Each row is a point. Two turns around zero, p and q, are shown by what they do to some points. Write where each new point lands after one turn and then the other. Backwards means that the second turn is done in reverse. Each puzzle has new turns, and all numbers are rounded.

Turn p:
2.3 -9.6 10.6 => 10.5 1.8 9.9
-28.6 -6.4 -10.6 => -26.2 8.6 14.5
12.6 16.2 8.7 => 12.8 4.2 -17.8
13.8 -0.2 -8.7 => 3.1 -14.6 -6.6
Turn q:
0.4 -3.2 10.5 => -6.4 5.4 7.1
24.7 19.6 -5.5 => 25.0 18.6 -7.2
-14.2 -2.5 7.1 => -15.8 -2.8 -1.2
1.3 7.2 -18.5 => 13.0 -7.7 -12.9
-12.2 -21.0 6.5 => -15.9 -13.3 14.2
Where do these land?
p, then q backwards: -5.2 -6.1 11.9 => 12.7 -1.8 6.5
p, then q backwards: 7.5 15.8 -1.2 => -5.5 14.5 -8.2
q, then p: -0.3 -18.2 -18.9 => 13.9 -10.9 19.4
p, then q: 16.5 -11.7 8.1 => 9.9 6.4 18.3
p, then q: -18.5 20.3 0.1 => -2.7 -2.6 -27.2

Turn p:
5.8 -3.0 4.4 -11.3 => -12.0 4.8 1.6 -4.4
-1.5 0.3 -16.8 -6.4 => -3.0 -7.8 14.2 7.5
0.0 -24.8 -16.3 20.7 => 9.6 -33.2 -1.3 -10.5
15.1 15.1 15.7 -1.7 => -10.2 15.1 -17.4 8.3
-19.5 12.4 13.0 -1.3 => 15.7 21.2 2.9 -0.9
Turn q:
-7.5 9.1 0.8 -3.0 => 9.3 -2.7 5.8 4.7
18.5 -5.7 19.1 11.3 => -20.9 -14.2 -14.0 5.8
-2.0 15.8 -21.2 -30.2 => 33.4 -0.6 4.1 -22.0
-2.8 4.9 -9.1 1.7 => 8.0 6.9 -1.7 1.5
-9.3 -13.5 13.1 -2.6 => -14.1 -3.5 15.4 -0.5
14.1 9.7 8.3 17.1 => -4.9 -7.5 -18.6 15.1
-11.1 -20.3 -11.0 5.6 => -10.8 21.6 9.1 -4.5
Where do these land?
q, then p: -1.5 -10.4 10.9 -19.8 => -7.1 11.4 6.3 -20.0
p, then q: 5.6 -3.8 -10.8 15.2 => -13.8 11.5 -3.8 -7.7
q, then p backwards: -10.4 -4.2 19.5 -7.1 => 0.7 -7.6 -20.1 -9.7
q, then p: 18.4 18.3 -18.3 20.6 => -0.6 -24.7 3.5 28.5
p, then q: -12.2 0.1 -1.3 -8.9 => -0.4 -14.7 0.0 3.5
